Every row gives one point. The window is the flat piece filled in between its corners: a triangle in 3 columns, a solid with four corners in 4, and so on. A path goes straight from each point to the next, and from the last back to the first. List the points from which the path goes on through the window.
(in the rows, 128 means zero)

Window (3 x 3):
[[ 70 117 124]
 [ 72 158 116]
 [177 150 117]]
Path:
(1): [ 78 154 102]
(2): [ 79 120 109]
(3): [ 78 134 164]
(4): [ 32 154 147]
(5): [ 31 154 101]
(6): [117 160  75]
(7): [117 162 143]
(8): [155 156 149]
(9): [155 140 104]
(10): [ 76 133  70]
(11): [ 75 141 147]
(12): [ 76 159 151]
Through the window after points: 2, 8, 10, 12

Window (4 x 4):
[[ 89 189  60 111]
 [131  94 105 133]
 [ 92  62 204 124]
 [171 154  98 122]]
Path:
(1): [102 182  89 182]
(2): [128 168  88 137]
(3): [135 159  82  95]
(4): [161 135  96  74]
(5): [162 170 110 191]
(6): [ 82 169 111 152]
(7): [100 160 101  89]
(8): [102 159  72  97]
Through the window after points: 2, 4, 8

Window:
[[115 149  80  37 192 117]
 [ 80 175 190 131  54 126]
 [151  48 187 192  64 153]
 [103  88 181 130 147 139]
 [ 53 124 131 107  83 123]
 [ 90 163  87 215 129 125]]
Path:
(1): [108 120 141  87 126  35]
(2): [ 88 122 130  85 129 190]
(3): [100 115 110 126 149 171]
(4): [ 96 104 113 134 149  74]
(5): [109 137 114 111 141  74]
(6): [100 156  94 104 157 194]
(7): [ 64 136 144 117  81 167]
(8): [ 76 130 148 121  92  98]
(9): [ 98 146 131  88 137  59]
(10): [ 81 156 121  91 128 167]
(11): [ 76 146 155 129  77 150]
(12): [ 87 134 160 136  87  68]
Through the window after points: 5, 7, 11

Window, 6 rows:
[[102 189 102 103 112  84]
 [206 102  96  86 174 119]
 [178 134  99 214 135  93]
 [113 215 166  91 130  96]
 [187  40 115 149  96 114]
 [ 95 161 134  61 193 123]]
Path:
(1): [167  87 112  99 168  62]
(2): [165 112 113 156 144  48]
(3): [169 132 107 170 124 124]
(4): [187 133  89  94 153 167]
(5): [182 110 108  93 169  85]
(6): [124 170 136 103 165  60]
(7): [126 181 117 108 158 127]
(8): [148 164 142 113 150 130]
(9): [147 148 155  94 164  64]
(10): [181  55 125 142 120  77]
(11): [171  89  99 136  95 170]
(12): [179 124 109 113 125 187]
Through the window after points: 2, 4, 10, 12

Window, 8 rows:
[[182  93 156 115  85 160  96  82]
 [ 67  75 132  95 116 142 140 147]
 [143 150 117  88 113 162 173 102]
 [140 138  91 121 105 118  88 103]
 [131  73  92 249 171 142 233 121]
 [121 127 165 126  82 115 106 103]
 [131 119 158 102 147 146 112 103]
 [133  89 140  89 119 102 144 113]]
Path:
(1): [119 115 137 120 101 123 114  87]
(2): [154 142 152 123  90 110 110 161]
(3): [130 106 139 113 114 129 122 180]
(4): [ 98  94 123 114 118 132 119 102]
(5): [ 98 107 151 120 120 120 111  41]
(6): [152 113 149 117  88 143 118 148]
(7): [146 110 137 125 139 139 134 143]
(8): [102 107 152 123 140 142 136  48]
(9): [117 104 123 103 134 135 150  58]
(10): [159 128 145 112 106 132 145 179]
(11): [158 117 146 132 117 147 147 150]
(12): [110  90 128 102 106 155 145  53]
Through the window after points: 1, 5, 7, 9

Window, 9 rows:
[[249 134 114 112 183 105 146 140 137]
 [109 134 160  62 105 174  51 188  88]
 [ 90 175 166 177  74  95 220 150 115]
 [161 138 129 163 170 126 113 127 105]
 [ 98 143 135  86 152 110  47 234 112]
 [ 87  81 188 159 102  68 159 108  99]
 [213 102 164 147 154 147 101 175 131]
 [233 134 105 174  85 114 141 129 132]
 [ 56  80 139 153 114 113 182 146 112]]
Path:
(1): [130 115 130 131 131 108 120 185  86]
(2): [110 126 141 124 132 119 121 159 153]
(3): [120 134 167 134 155 105 135 105 203]
(4): [167 118 146 135 140 112 144 170  79]
(5): [168 102 126 130 143 116 131 173  83]
(6): [147 108 142 112 161 117  92 112 199]
(7): [ 92 129 157 127 127 130 116 132 200]
(8): [119 109 146 122 107 124 140 176  46]
Through the window after points: 1, 7

Window (11 x 11):
[[ 41 109 138 140 167  91 107 108 133 129 130]
 [110 131  52 162  80 102 117 139  92 127 111]
 [112  73 125 152 142 143 108  74 169 105 107]
 [109 145 162 176 147 112  62  49 108  90 143]
 [ 64 177 163 149 138 155 105  92 198  96 120]
 [125 135 131  76 131 109  71 108 146 115 126]
 [ 96 104 137 168  71  99  51 122 147 157 129]
 [165 121 168 160 152 116 241 179 128 186 123]
 [111 137  52 156  83  64 101  62 135 199 134]
 [205 121 131 196 202  63 246 240 184 148 143]
 [169 107 159 151 119  35 247 178 164 102 126]]
Path:
(1): [103 161 152 145 146  76 110 118 135 138  36]
(2): [112 135 121 154 117 112 156 136 160 120 239]
(3): [100 110  95 146  96 111 107  96 149 120 202]
(4): [103 126 125 155 134  84  99 103 156 127  80]
(5): [115 160 133 153 124  56 129 130 139 148  28]
(6): [117 131 114 140 116  95 121 128 139 143 186]
(7): [ 86  97 119 132 100 152  99  94 130 104 209]
(8): [ 91 147 129 140 111  90  71  94 143 136  66]
(9): [117 138 106 163 120  64  92  98 139 158  78]
(10): [108 115  95 155  99 112 123  95 161 125 212]
(11): [105 100 100 131 109 121 135 134 133 120 209]
(12): [149 159 127 147 141  75 120 136 145 130  35]
Through the window after points: 11

Window:
[[116 124 121 108 161 143  83 176 110 159 126 154]
 [ 73 136 132  95 107 102 138 158 150 120 104 124]
 [104 141 156 135 177  69 112  90 156 141  93 107]
 [ 84 127 125  83 164  95 175 158  86 169 106 147]
 [ 87 102 114 216 160  63 119 113  77 109  91 100]
 [187  52  80  82 249 138 232  67 114  26 122 168]
 [ 98 147  92 136 182 199 129  64 112 109 110 161]
 [133 188  84 110 114  50 118 150 110 138 135 100]
 [140 119  89 126 114 133 116  72 131 166  90 103]
 [152 153 157 177 138  73 151 150 138 148 185  87]
 [155 114 136  98 131  87 110  75 135 151 240 115]
 [171 209 147  69  46  85 141 146  73 106  77 143]]
Path:
(1): [107 120 129 115 167 116 129 119 102 142 132  80]
(2): [114 128 118 141 152  83 132 113 132 135 131 140]
(3): [108 125 115 181 115  77 131  91 129 126 108 216]
(4): [122 124 109  92 173 117 130 127  83 115 104  70]
(5): [119 122 144 107 165 140 143 103 110 114  99  85]
(6): [113 115 107 149 141 103 136 120 152 145 134 208]
(7): [140 143 116 132 127  79 133 143 132 151 123 182]
(8): [114 146 128 115 159 126 109 145  97 131 153  36]
Through the window after points: 7

Window (12 x 12):
[[190  89 151  91 143 184 115 133 105 147 157 115]
 [150 187 106  99 170 182  99  63 144  77 147 132]
 [158 129 112  79 209 121 169 129  84 108  96 124]
 [147  49  89 156 129  13  73 198 148 224 153 129]
 [189 121 102  63 153 155 141 135 139  36 165 151]
 [139 149 111 132 193 189 150 183  61  77 161 135]
 [ 80  60 156 102 160  43  95 174  64 150 163 139]
 [171 152 184 127 176 157 122 144 137  54 108 122]
 [ 42 123 121 113  82  58 198 151 135 146 109 120]
 [137  87 103 108 204 218 131 112 133  37 117 113]
 [ 70 111  81 111  49  40 131 158  66 119  58 115]
 [ 90  92 106 169  79  36 192 100  68 108 105 142]]
Path:
(1): [113  88 111 144 112  74 144 152  95 142 101 179]
(2): [101  65 154 109 147 117 132 166  90 151 109 233]
(3): [106 108 123 108 164  56 102 160  69 107 178  54]
(4): [143 117 101 102 157  71 155 139 102 138 166  40]
(5): [ 95  67  94 116 136 111 126 149 105 134  80 232]
(6): [109 113 118 115 108 108 123 138 106 122 103 158]
(7): [106 113  96 117 116  71 133 147  85  91 129  62]
(8): [100 112 102 104 108  61 145 153  83 122 132  67]
(9): [ 80  99 118 127  96  86 132 153 119 138  70 202]
(10): [129  89 121 110 125 148 131 148 111 139  99 224]
(11): [126  97 109 139 151  92 139 128 108  92 136  84]
(12): [154 124 133 117 147 118 128 147  97  75 134  73]
(13): [122 120 133 114 151 120 126 151 125 114 109 185]
(14): [109 125 151 109 122 147 150 150 136 118  95 182]
(15): [148 133 137 128 174  83 135 138 110  65 144  49]
(16): [133  99  93 134 129  38 123 119 124 129 174  33]
Through the window after points: 2, 8, 10, 12, 14, 16

Window (14 x 14):
[[101 112 120 105  92 151 125 136 149  76 189  99  97  93]
 [158  80 171 118 148 133 109 144 144 199 136  98 151  72]
 [ 65 181 154 128 173  92 163 194 133 124 165 120  94  95]
 [129 135 160 198 161 129 139 111 172  76  98  87 109  77]
 [132 117 138 118 113  12 142 132 113 227 118  92  98  98]
 [ 35 115 248 135  93  55 159 209 142 119 128 184 158 103]
 [196 119 113 185 140 174 117 160  76  93 139 126 137 102]
 [156 128  98 232 197 202 162 102 136 171 174 249  74 128]
 [128 138 123 137 174 140 201 111  92 136 178  91 138 110]
 [134 129 161 119 167  91 112 126 149 106 161 168 158 140]
 [ 70 189 120 178 144 151 133  95  96 145 136 161 194 138]
 [ 91  86  78 114 135 125 140 166 125  98 126 140 131 126]
 [175 120 138  68 108 145 142 150 173 100 130 129 147  76]
 [171 116 161 116 173 151 110  83 118 114 107 135  74  79]]
Path:
(1): [127 116 122 143 180  86 153 118  90 112 177 133 156  18]
(2): [103 117 133 162 170  95 112 111 121 109 145 134 137  14]
(3): [158 151 163 132 132 178 154 121 146 125 104 121 109 181]
(4): [140 103 172 124 128 162 149 126 157 116 118 110 100 194]
(5): [135 143 117 156 158 119 138 137 110 115 159 137 150  56]
(6): [134 105 134 148 153 107 123 117 133 140 151 129 141  51]
(7): [138 128 162 141 149 140 146 145 138 152 126 113 117 136]
(8): [122 135 145 131 125 168 153 139 152 143 139 110  93 174]
Through the window after points: 2, 4, 6, 8

Window, 14 rows:
[[109 135  87 170  54 138 116 152 163  94  91 176 111  94]
 [180 127  59 134 223  89 123 146 126  58 151 144  88 153]
 [225 124 202 127 191  98 105 116 149  93 135 118 101 119]
 [ 90 138 101 184 153  98 178 125 159  98 186 109 103 140]
 [130 123  99 133 183  64  96 103 151 148 201 146  51 148]
 [249  99 119 146 164 168 101  91 140 108 170 128 124 155]
 [ 51 161  94 141  65 108 114 164 147 177  85 126 209 106]
 [112 147  81 167 156  66 144 107  65 144 157  87  56 111]
 [ 53 147 212 143 168 215  76 139 105 205  95 123 133 107]
 [ 34  90 172 169 110 152  70 142  94 157 123 149 195  62]
 [201 127 160 158 152 144  83 199 124 123 184 125 105 135]
 [162  99 111 100 164 100 185 139 109 127 179 158  76 137]
 [ 59 210 128 149  62 153 102 134 111 123 133 188 196  82]
 [101 106 216  79 136 197  45 132  99 122 151  77 124 132]]
Path:
(1): [114 140 160 162 121 158 100 131 101 122 111 135 158 158]
(2): [119 146 157 175 133 122  87 127 122 124 125 148 128 169]
(3): [126 134 104 120 137 156 103 137 141 113 158 103 145  37]
(4): [139 146 115 129 159 125 121 153 129 119 154 123 108  81]
(5): [116 120 137 164 145 106 102 133 101 123 136 143 105 178]
(6): [161 132 161 171 123 107 104 128 117  99 135 167 125 179]
(7): [158 113 111 126 153 146 120 126 145 125 150 119 112  91]
(8): [134 133  90 127 135 172  87 138 125 149 151 106 131  36]
(9): [109 114 151 161 136 118 107 136 120 129 143 146 140 140]
(10): [146 139 129 166 138  89 111 128  91 118 132 157 103 179]
(11): [134 132  95 140 161 114 122 139 131 110 148 117 102  99]
(12): [129 124 141 124 136 164 111 145 126 125 148 128 137  65]
Through the window after points: 6, 8, 10

Window:
[[ 84 136  66 130 212 108 166 190 171  37 124 201  91 129]
 [137 138 221 113 103 111 102  99 121 146 118  10  94 127]
 [185  46 207 178 165 175 155 134 182  99 179 206 114 138]
 [118  78  76 121 100  45 150 154 169 107 151 184  99 148]
 [ 91 169 121  86 109  95 107 178 139  48 177 210 134 149]
 [146  40 193  80 197 159 142 137 153 162 111 223 138 151]
 [110 188 162  96 114 108 143  53 177 177 187  32 156 104]
 [139 154 123 112 114 148 130  70  58 167 190  32 123 144]
 [ 64 112 114  98  97 101 218 143 125  40 132 204 114  97]
 [152 214 125 112  94 107 103  63 109 161 139  94  84  55]
 [178 179 147 102  93 112 124   8 130 117 110  47 147 161]
 [ 84 211 180 186 143  70  99  21  71 177 147  64 140 125]
 [181 210 191 132 131  87 181 108  99 184 143  77 134 147]
 [159  57 167 164 101 210 141 171 185 159  89 162 179 148]]
Path:
(1): [ 75 149 152 133 102 124 171  91 164 132 142 126  90 147]
(2): [120 118 158 110 149 145 148 128 158 131 133 152 100 151]
(3): [152  94 157 115 179  94 131 130 120 115 122 151 164 105]
(4): [144 111 152 113 133  99 135 124 123 123 130 109 164  86]
(5): [ 94 159 148 148 128 128 156 110 139 132 160 150  82 158]
(6): [ 89 162 153 136 112 159 141  81 162 158 155 119  50 202]
(7): [179 119 173 141 143  99 124 108 116 114 148 128 182  62]
(8): [156 101 167 117 129 117 143 127 131 127 129 116 157 108]
(9): [132 151 132 115  99 164 162 126 171 129 150 140  87 169]
(10): [123 126 154 156  87 197 164 124 188 174 140 154  75 203]
(11): [171  53 166 136 144 136 119 165 142 105  99 154 223  81]
(12): [173  93 163 128 147 134 131 113 137 122 132 136 157 111]
(13): [127 125 177 128 127 151 152 101 170 138 153 161  96 167]
(14): [109 132 153 111 108 143 167 105 161 138 151 142  64 169]
(15): [151 117 137 104 141 123 139 151 151  90 138 142 137 106]
(16): [180 115 142  87 148 102 145 131 112  87 171 137 196  58]
Through the window after points: 2, 6, 10, 12, 16

Window:
[[167  82  96 130  98 175 128 104 141  79  85 120 117 130]
 [139   7 178  79 151  39 183 157  63 137 120  98 117 148]
 [126 146 119 105 136  91 121 174  96 165  72 121 100 125]
 [114 143 183 122 111 176 145 127 137 144 150 113 147 134]
 [104 115  85 121  55  91 168 160 135 161 124 148 125 132]
 [190 131 118 119 100 141 145 111 139 134 130  86 138  92]
 [ 92 105 173 122 146 109 148  86 140 157 134 135 135 149]
 [131  99 104  88 104 118 128 170 168 140 126  74 138 149]
 [117 148 124  90 119  82 145 167 146 125 126 170 172 135]
 [103  97 126 148  60 108 126 144 138 174  89 123 166 125]
 [142 129 131 107 125 123 107 139 126 136 190 139 152 117]
 [173 162  94 170 153 118 171 152  97 120 192 105 157 128]
 [161 130 147 167  74 113 130 129 145 137 121 124 116 136]
 [143 136  95 195  83  99 172  73  66  42 152  93 129 131]]
Path:
(1): [127  97 148 137 136  93 127 159 132  94 141 107 105  70]
(2): [116 107 128 129 110 109 145 152 137 129 135 110 140 103]
(3): [143 111 128  90  90  97 136 125 119 138 109 143 142 178]
(4): [164 143 119 113  91  92 143 141 114 138 123 121 176 166]
(5): [113 105 120 139 117 129 151 159 135 107 135 128  90  69]
(6): [102 101 147 148 139 111 170 170 141  95 148 138 128  94]
(7): [171 126 115 102 100 120 125 100 109 156 131 107 134 161]
(8): [137 106 135 112 103 114 154 125 103 154 140 122 158 164]
Through the window after points: 8
